Each row of a before or after table is a point. The points were changed in one or more steps. Then noise was added and the rows were shuffled. The steps act on how far a point lies along the listed directions, d1 being the first. What was done? A step turns or swaps two directions, mirrors them in a line or flattens them onto one, adds a multiple of one to another, or multiplies one. Angles are multiples of 10 degrees, from the lower direction toward the higher: turns from -170 to 170, lines from 10 to 170 but not 90. Use the fewest steps. Two steps may share a direction if one is a turn and the other turns, adds or multiplies; they go together, in the order done. Otherwise the lowest direction goes first.

Directions:
(1): [3.2 1.8]
(2): [-1.8  3.2]
Before:
[[ 3.9  2.6]
 [-0.7 -1.2]
 [ 0.9  0.1]
 [-0.4  3.7]
 [ 2.1  5.3]
 [-2.7  3.5]
 [-3.3  2.8]
 [-0.7  3.7]
 [ 2.1  2.3]
 [-2.4  0.2]
 [ 2.2 -2.5]
 [-3.9  1.3]
 [-3.5 -0.1]]
After (13 x 2):
[[-0.7 -3.7]
 [ 1.3 -4.2]
 [-0.9  0.2]
 [-0.8 -3.6]
 [ 2.2 -0.9]
 [-1.2  3.1]
 [ 3.3 -2.6]
 [-4.6 -1.0]
 [ 3.2 -1.1]
 [ 2.1 -3.8]
 [ 1.1  0.8]
 [-3.7 -4.4]
 [-2.7 -1.4]]
Steps: turn d1 and d2 by 160 degrees

Directions:
(1): [-4.8  0.1 -1.8 -0.9]
(2): [-0.4  4.6  1.9 -1.5]
(3): [-1.2  1.1  0.9  4.9]
(4): [-1.6 -2.2  4.4 -0.7]
Before (13 x 4):
[[-1.5 -2.9  1.1 -1.7]
 [ 0.4  2.0  0.7  1.2]
 [-1.6  3.6  0.6  1.1]
 [-0.9  0.8  0.6 -2.1]
 [ 3.8  4.4  0.1  2.3]
 [-0.7 -2.0 -0.9  3.3]
 [-0.1 -1.2  0.3 -0.1]
 [ 0.2 -0.4  1.2  1.5]
 [ 0.0  2.2  0.4  0.7]
 [-2.9 -0.9  1.6 -0.4]
 [-0.1  1.7  1.9 -3.3]
 [ 2.9 -0.4  1.1 -1.9]
 [ 1.0 -0.2 -1.7 -0.2]]
After, 13 rows:
[[-3.7 -1.8  4.7 -1.1]
 [-1.1  1.3  2.1 -3.7]
 [-1.4 -4.6 -1.1  6.5]
 [ 0.3  4.6  0.8 -1.8]
 [-2.2 -5.9  1.6  0.3]
 [ 0.4  0.4  0.4  2.1]
 [-1.5  7.0  3.4 -3.1]
 [-0.1 -1.9 -0.1  1.0]
 [ 1.0  4.5  0.6 -0.9]
 [ 4.3  0.9 -2.9 -1.4]
 [ 0.9 -1.0 -2.4  0.9]
 [ 0.1  4.3  2.8 -6.5]
 [ 5.7 10.6 -3.9 -0.7]]
Steps: add 1.5 times d1 to d4; multiply d2 by 2.5; turn d2 and d3 by -20 degrees

Directions:
(1): [-0.5  2.3 -5.9 -0.1  1.6  2.3 -2.4 -1.4]
(2): [ 5.4  1.2 -0.9  0.1  2.3 -1.7  3.3 -2.2]
Before, 8 rows:
[[-2.7  3.2 -4.6  0.4  0.4  2.0 -3.0  1.3]
 [ 1.3  1.7 -5.3  0.6  1.5  1.1  0.6 -3.3]
 [ 2.5  2.0 -2.9 -2.1  1.6  1.4  0.6 -1.0]
 [-3.4  0.4 -2.1 -0.5 -1.6  1.7 -2.7  0.0]
 [-0.1  2.8 -3.0 -1.9  0.3  0.8 -1.0 -3.5]
 [ 7.2  1.0 -0.5  0.1  2.6 -1.7  4.4 -1.5]
 [-3.0 -3.5  6.7 -1.7 -2.0 -1.7  0.9  2.4]
 [ 0.0 -3.1  5.8  1.0  0.7 -3.9  4.3  1.5]]
After (8 x 8):
[[ 3.9  0.7  0.2 -2.0  1.3 -0.2  2.5 -1.1]
 [ 2.3  4.1 -4.5  0.4  2.4  0.2  0.3 -0.9]
 [-7.0 -2.0  1.5 -1.5 -1.8  1.6 -3.6  2.5]
 [ 2.7  2.3 -1.1 -2.0  1.0 -0.8  1.4 -4.1]
 [ 3.8 -2.3  6.0 -0.3 -0.6 -2.5  4.6  1.0]
 [-5.7 -3.6  4.2  1.0 -1.0 -1.6  0.2  3.3]
 [-0.1  1.9 -4.2 -0.7  0.4  1.5 -1.2 -1.8]
 [ 4.3  0.4 -1.7 -0.1  1.2 -1.3  3.8 -3.1]]
Steps: turn d1 and d2 by 60 degrees

Directions:
(1): [ 1.6 -2.2 -2.8  4.6  1.8  0.6 -4.0  1.4  0.2  1.3  3.9]
(2): [ 1.1 -4.4  0.6  0.6 -2.8  5.8  0.5 -1.2  1.4 -2.7 -1.1]
Before, 9 rows:
[[-2.0  2.0  4.0 -5.0 -4.7 -1.8  5.9 -2.3  1.0 -1.8 -4.3]
 [ 0.3 -0.3 -2.6  4.3  2.7 -1.4 -4.3  2.1  0.7  2.3  4.1]
 [-1.0  0.0 -2.5 -0.4  1.5 -3.4 -1.0  1.1  0.2  0.9  0.7]
 [ 4.0 -3.7 -3.9  3.5  0.3  0.3 -3.3 -0.5  1.1  0.5  3.3]
 [ 2.5 -3.1 -0.7  4.6 -0.5  4.1 -0.2 -0.1  1.8  1.8  2.0]
 [ 1.0 -0.3 -3.5  4.7  1.8 -0.8 -4.1  2.4 -0.2  0.1  4.4]
 [-0.8 -1.3  2.5 -0.7 -0.4 -1.5  1.6 -0.4 -0.5  0.4 -1.0]
 [ 1.4 -4.6  0.6 -1.9 -3.1  6.7  1.0 -0.3  0.6 -1.3 -0.6]
 [-2.9  4.3  2.6 -3.7 -0.4 -2.8  5.0  0.4 -1.2 -0.6 -3.9]]
After (9 x 11):
[[-1.0 -1.4  2.6 -0.9  0.0 -1.7  1.7 -0.8 -0.3  0.1 -1.0]
 [ 3.7 -3.6 -4.0  3.1 -0.4 -0.4 -2.6 -0.3  1.4  0.3  2.9]
 [ 1.3 -0.4 -3.8  5.1  2.0 -0.2 -4.4  2.4 -0.4  0.5  4.7]
 [-2.4  3.7  1.9 -2.4 -0.4 -2.5  4.4  1.1 -1.0 -0.5 -3.1]
 [-1.9  2.6  4.1 -5.2 -4.9 -2.0  6.2 -2.4  0.6 -2.0 -4.5]
 [ 1.0 -1.0 -3.5  5.2  3.4 -1.2 -4.9  2.1  0.6  2.7  5.0]
 [-0.2 -0.1 -3.4  0.2  1.9 -3.1 -1.5  1.6 -0.2  1.0  0.8]
 [ 2.2 -2.1 -0.1  3.6 -1.1  4.3  0.7 -0.1  2.0  1.5  0.9]
 [ 0.8 -3.5  2.2 -4.7 -4.2  6.3  3.0 -1.1  0.4 -2.0 -2.7]]
Steps: add -0.5 times d2 to d1
